Rows are points. Before rounding, the points of a table are all equally far from one centre. They may lie mostly on one side of it. Write the centre, to within rounding.

Points:
[[-0.22 -0.11 -0.25]
 [-0.28  0.46 -0.31]
 [-0.29  0.01 -0.06]
 [-0.25  0.40 -0.44]
 [ 0.11 -0.07 -0.57]
 [-0.18  0.56  0.01]
 [ 0.53  0.50 -0.23]
 [-0.28 -0.02 -0.30]
 [-0.11 -0.15  0.03]]
Centre: [ 0.13  0.23 -0.18]

Points, 17 rows:
[[ 0.26  0.11 -0.03  0.16 -0.23  0.52 -0.60 -0.33  0.28  0.01  0.17  0.32]
 [ 0.22  0.19  0.03  0.18  0.24  0.62 -0.46 -0.11  0.16 -0.06 -0.13  0.36]
 [ 0.19 -0.08  0.28  0.00  0.13  0.58 -0.59 -0.06 -0.03  0.52  0.18  0.04]
 [ 0.49  0.01  0.59  0.17  0.55  0.35 -0.43 -0.15  0.11 -0.09  0.26  0.11]
 [ 0.29 -0.32  0.21  0.26 -0.03  0.39 -0.03 -0.44  0.38  0.04  0.25  0.24]
 [ 0.21  0.05  0.02  0.13 -0.04  0.58 -0.55 -0.40  0.12  0.33 -0.03  0.26]
 [-0.19 -0.20  0.08  0.49  0.08  0.53 -0.36 -0.18  0.16  0.18  0.32 -0.15]
 [ 0.40  0.01  0.01  0.29  0.08  0.40 -0.25 -0.18 -0.08  0.14  0.28  0.36]
 [ 0.43  0.17  0.48  0.01  0.31  0.38 -0.55 -0.41  0.02 -0.12  0.35  0.09]
 [ 0.18 -0.47  0.03 -0.04  0.24  0.42 -0.41 -0.03  0.40 -0.05  0.44  0.31]
 [ 0.11 -0.07  0.05 -0.09  0.35  0.68 -0.50 -0.30  0.58 -0.08  0.17  0.08]
 [ 0.49  0.09  0.06 -0.24  0.33  0.40  0.01 -0.34  0.02  0.06 -0.13  0.04]
 [ 0.44 -0.45  0.17 -0.37  0.27  0.23 -0.06 -0.16  0.34  0.24  0.42 -0.15]
 [ 0.26  0.05 -0.09  0.02  0.20  0.73 -0.27 -0.20  0.34  0.39  0.17 -0.18]
 [ 0.00 -0.19  0.01  0.20  0.14  0.57 -0.45 -0.31  0.22  0.34 -0.08  0.29]
 [ 0.68 -0.14  0.47 -0.01 -0.04  0.42  0.01 -0.11  0.38 -0.07  0.12  0.08]
 [ 0.39  0.24  0.07  0.51  0.20  0.55 -0.44 -0.47  0.35 -0.03 -0.01  0.01]]
Centre: [ 0.24 -0.08  0.12  0.08  0.10 -0.01 -0.44 -0.06  0.29  0.02  0.00 -0.19]
